Each row of a before or after table is a point. One or more steps were done to the points. Then noise was added and the rows were shuffled. The steps act on columns, c1 being the first. Write out the steps. A step turns or swaps two columns, mirrors them in a line or flattens them onto one, adds a multiple of one to another, or multiplies or shifts one. Angles are multiples of 10 degrees, from the lower column toward the higher: turns from -170 to 170, lines from 10 to 170 but not 90. Use the fewest steps. Two steps may share a column if one is a turn and the other turns, adds or multiplies; they go together, in the order done. Otherwise the lowest column goes first.
In the rows, 128 means zero.

Before (10 x 3):
[[177 121 129]
 [193  72 174]
 [163 170 111]
 [ 93  99 172]
 [ 93  84 168]
 [ 94 126 193]
 [165  83 164]
 [ 83 110 122]
 [105 141 126]
 [160  75 125]]
After:
[[177 133 138]
 [166 184 130]
 [ 94 187 121]
 [ 93 171   7]
 [ 82 136 169]
 [192 199 131]
 [162 167 218]
 [163  85  92]
 [104 118 110]
 [ 93 180  90]]
Steps: turn c2 and c3 by -140 degrees; multiply c3 by 2.5

Before, 13 rows:
[[ 88 119 155  94  89 144 145 127 170]
 [ 84 135  27  93 158 181 118  14 128]
 [116  72 153 184 148  95 130 120 126]
 [ 95  81 112  99 108 167 109  33 143]
 [196 117 153 100 174 142  66 113 134]
 [ 78 172 126  98 147 128  64 132 132]
 [ 97 178 122 112 142  74  63 103 144]
 [ 80 173 163 102 158 116 151 113 130]
 [167 157 152  98 144 101 133 128 164]
 [ 79 174 149  91 118 130 148 120 130]
 [ 78 163 146  99 150  93  89  76 165]
 [ 86 163 150 160 167 121 120 123 166]
 [ 77  40 101 137 175 105 131  77 157]]
After (13 x 9):
[[108 119 148 101 170 139  67 198 134]
 [154 159 154 160 166 120 121  98 166]
 [147 120 158  93  90 146 142  98 173]
 [150 171 128  97 149 128  65  80 134]
 [200 167 143  97 149  87  88 106 165]
 [138  72 153 185 146  97 133 124 126]
 [163 183 124 110 141  73  66 114 148]
 [199  42  99 135 176 101 131 109 160]
 [243 134  24  92 163 177 120 148 129]
 [110 154 150  98 142 104 133 164 163]
 [159 176 149  88 122 131 146  89 126]
 [169 171 165 103 156 110 146  97 128]
 [228  84 112  93 114 170 111 148 146]]
Steps: turn c1 and c8 by 120 degrees

Before (14 x 14):
[[146 178 135 132 164 114  55 228 104 189  79 183 146  73]
 [125  83 161 189 107 101  29 164 105 103  82  99 224 187]
 [208  93 122  81  95 178  55 192 124 169 135 128 159 208]
 [178  61 189 183 186  57  94 142 135 178  92 124 183 132]
 [108  69 113  85  52 163 165 128 175  66  75  52 125 105]
 [148 102 130 200 139 126 134 178 119  80 134 169 197  91]
 [154  83 176 139  76  72 167 116 170 114 152 145 164 177]
 [ 87  79 162 120  97 172 120  93 158 190 128 137  82  71]
 [ 83 113 138  95 148 137 130 134 174 108 130  79 106 185]
 [184 128 161  95 130  83  82 117 139  86 162 157 210  89]
 [167 151  88  85  99 104 164 142  79 102 186 146 181 121]
 [206 174 106 153 112 129 130 134 139 113 136 133 194  90]
 [206  72 228 168  52 147  94 161 133 155 190  77 166  86]
 [180 124 144 174  82 121 122 153  73  64 145 136  95  98]]
After, 14 rows:
[[206 174 108 155 122 129 133 138 136 112 105 130  62 160]
 [147 183 135 128  87 112  60 231 106 186 151 178 119 192]
 [ 79 114 138  93 115 137 131 138 173 105 144  82 156  70]
 [ 89  77 162 114 179 176 120  93 162 188 107 139 161 182]
 [156  83 174 132 165  77 164 115 171 116 121 149  78  73]
 [177  67 185 187  58  57  94 140 131 180 162 126  95 131]
 [187 132 161  94  96  88  85 121 139  86  83 160  55 154]
 [203  95 121  79 142 178  54 190 123 169 149 125  86  49]
 [183 120 146 173 184 120 121 153  73  58 102 138 144 149]
 [167 150  90  83 134 101 167 143  75 105  69 144  67 110]
 [111  73 114  90 199 163 163 123 173  66 171  52 108 164]
 [146 103 130 198  91 132 132 179 120  78 107 169  65 159]
 [203  74 229 165 186 145  93 157 136 161  52  74  67 152]
 [125  84 162 191 115  99  29 160 103 103 190  98  35  92]]
Steps: turn c5 and c13 by 160 degrees; turn c11 and c14 by -160 degrees

Before:
[[ 26 178 176 106 126 167  86 127 173 145  36  67 225  82 133  86 104 139
  117 130 135 101 172 111 128 123 114 122 122 127  98 119]
 [116 138  63 190 112  58  87 114 194 125  26  55 100 153 130 106 147 125
   97 104 189  88 108 128 133  75 107 115 128  88 157 153]
 [157  54  85 174 121 108 160 114 156 138 136 133 107 142 164 166 209 115
  100 142 151 136  66 113 151  50  99 165 184  93 192 138]
 [114  61 133 154 105  67 147 133 137 103 106 103 152 129  90 100 135 164
  133 133 146 159 105  80 118 114 106 126 138  34 137 152]
 [130  69 111 147  86  68 121 148 209 115 146  74 101 145 122 168 163 168
   61 149 155 137  86 152 123  66 126 134 130  82 152 176]
 [208  30 174 104 232 105 163 130 120 205 109 205 130 117 209 242 137 152
  139 168 144  83 169 162 239 181 178 100 140 160 131  73]
 [ 73 161 140 170  97  82 166 102 176  89  75   7 124 162 106  74 156 158
  114 149 133 149 117 138 137 161 120 148 129 123 115 111]
 [130 135  99 158  99 121 103 131 173  79 112  73 198 111 140  93 115 174
  139  88 172 138 102 125 127 113  89 136 130 134 106 149]
 [ 89  28 172 106 185 176 154 171  63 212  63 165 135  31 215 212  98 147
  133 121 122 114 197  94 204 182 177  33 122 246  74  45]]
After, 9 rows:
[[116 139  63 189 114  58  93 155 196 125 226  55  98 154 130 138 148 127
   97 107 191  92 109 131 138  78 104 114 125  88 154 155]
 [ 74 162 140 171  99  80 162 180 181  91 168   9 124 163 104 140 153 157
  116 147 135 150 120 137 140 159 121 144 131 122 159 109]
 [119  63 138 153 102  67 141 152 135 101 157  98 152 130  89 113 140 165
  131 135 146 159 109  82 115 115 105 130 144  36 121 151]
 [160  55  87 175 122 111 160  88 163 136 145 135 107 139 163 152 210 113
  102 139 151 139  67 113 153  53  99 163 186  92  79 141]
 [130  72 109 148  82  70 125  87 208 118 126  77 100 143 122 117 165 167
   63 150 157 134  86 152 124  67 127 132 134  84  95 173]
 [132 132 101 163 100 122 104 168 177  79 130  70 199 111 143 120 115 177
  142  84 171 139 103 123 125 113  92 133 132 140 161 149]
 [ 91  31 171 107 185 176 152  34  64 213 140 167 133  26 213  96  99 145
  131 118 119 118 197  93 201 181 174  37 123 245 232  45]
 [208  33 176 100 234 106 163  18 115 203 130 203 130 118 209 145 135 153
  138 168 148  79 169 167 240 177 178  99 141 157 155  71]
 [ 26 183 171 101 126 170  90 171 177 143 193  67 224  84 135 123 106 137
  120 129 138  98 173 113 130 120 116 117 121 131 199 121]]
Steps: mirror c8 and c16 in the line at 130 degrees; add -0.3 times c15 to c31; turn c11 and c31 by -150 degrees
